Each row of a before or after table is a point. One or more steps were done to the points. Then noise was added and the rows were shuffled. The steps act on columns, c1 being the first. What was done? A step turns or swaps two columns, mirrors them in a line or flattens them onto one, adds a multiple of one to another, or multiplies or shifts one. Angles are multiples of 10 degrees, from the lower column toward the higher: turns from -170 to 170, lines from 10 to 170 but not 90. Use the fewest steps. Two steps may share a column if one is a turn and the other turns, adds or multiplies; they go together, in the order done. Otherwise the lowest column goes first.
In the rows, zero is written as 128.

Before (9 x 2)
[[ 60  62]
 [145 122]
 [144 135]
 [ 93  81]
 [138  98]
 [183  23]
 [115 177]
 [ 75  95]
 [ 80  84]]
After (9 x 2)
[[141  99]
 [138 107]
 [139  95]
 [146  95]
 [133 118]
 [170  18]
 [130 117]
 [113 166]
 [129 129]]
Steps: flatten c1 and c2 onto the line at 110 degrees

Before (10 x 4)
[[117 157 119  54]
 [172 135  94 154]
 [143 129 124 179]
 [144  77 162  73]
 [131  89 176 138]
 [146 209 159  88]
 [ 92  91  84 196]
 [ 94  95  47 132]
 [139 164 125 182]
 [130 184 102  56]]
After (10 x 4)
[[ 78 151 161  60]
 [ 89 154 192 183]
 [103 126 182  65]
 [167 111 239 135]
 [ 61 173 217  86]
 [151  80 105 133]
 [183 129 225  67]
 [140 175 153 161]
 [125 143 187 182]
 [148  83 138 193]]
Steps: turn c1 and c2 by 70 degrees; shift c3 by 60

Before (12 x 6)
[[149 164  94 125  84 112]
 [110 112  72 122 149 127]
 [ 89 134 142 151 129 145]
 [126 109 152 143 106 173]
 [ 97  83 161  72 140 122]
 [194 214 122  86  37 195]
 [104  91 175 110 180 140]
 [202 196  94 121  93 167]
 [143 177 114 126 131  80]
 [111 203  89 118  94 147]
 [134 222  59 121 118 157]
 [ 93  87 197 118 178 174]]
After (12 x 6)
[[142 180 163 174  96 155]
 [130  81 115 138 143  69]
 [149 140  75 131 115  70]
 [101 143 152 111 123 199]
 [113  35  57 149 137  87]
 [ 40  48 120 184 196 183]
 [180 167 196 130  94 241]
 [ 97  50  92 151 112 102]
 [135 120 142 104  87 156]
 [ 96  69  93 145 202 137]
 [ 84  92  91 138 149  79]
 [180 165 172 141 111 185]]
Steps: swap c1 and c5; turn c2 and c4 by 170 degrees; add 1 times c3 to c6

Before (13 x 9)
[[151 170 104 106 101  37  78  73 129]
 [ 80  19 125 159 109 144 176 102 220]
 [143 172  52 125 131  85  81 121 113]
 [191 181 137 137 182 129 185 135  91]
 [134 198 141  78 145 133 125 152  99]
 [141 186 140 163 127 111 130 143  91]
 [ 54  74 152 162 191 117 158 114 145]
 [118 195 133 138 153  92 188 166  95]
 [114 137 127 117 144  97 179 179  25]
 [ 81  51 136 125 159  83 184 130 186]
 [138 125  74 102 121  93  93  42  93]
 [159 113  51 101 149  86  69 139 123]
 [135 202  47 106 168 137 176 121  59]]
After (13 x 9)
[[ 51 137 109 101  85  75 131 149 133]
 [147  32 132 163 136  70 251 156 182]
 [ 76  99  50 157 121 107 132 128 126]
 [107 171 139 105 166 135 195 107  93]
 [ 97  99  75 103  82 120 158 195  94]
 [170  65 147 118 184  78 210 180 145]
 [171   3 116  94 118 112 242 142 219]
 [ 73 157 131 162 170 164 238 169  90]
 [ 90 147  52 139 128 115 142 135 105]
 [137 180  43 166 125 143 232 160  59]
 [ 99 175 127 149 171 108 237 118  91]
 [119 184 132 184 103 138 184 119 100]
 [120 113 132 170 152  91 243 102  37]]
Steps: mirror c1 and c6 in the line at 70 degrees; shift c2 by -20; turn c5 and c8 by 140 degrees; turn c4 and c5 by 130 degrees; shift c7 by 60
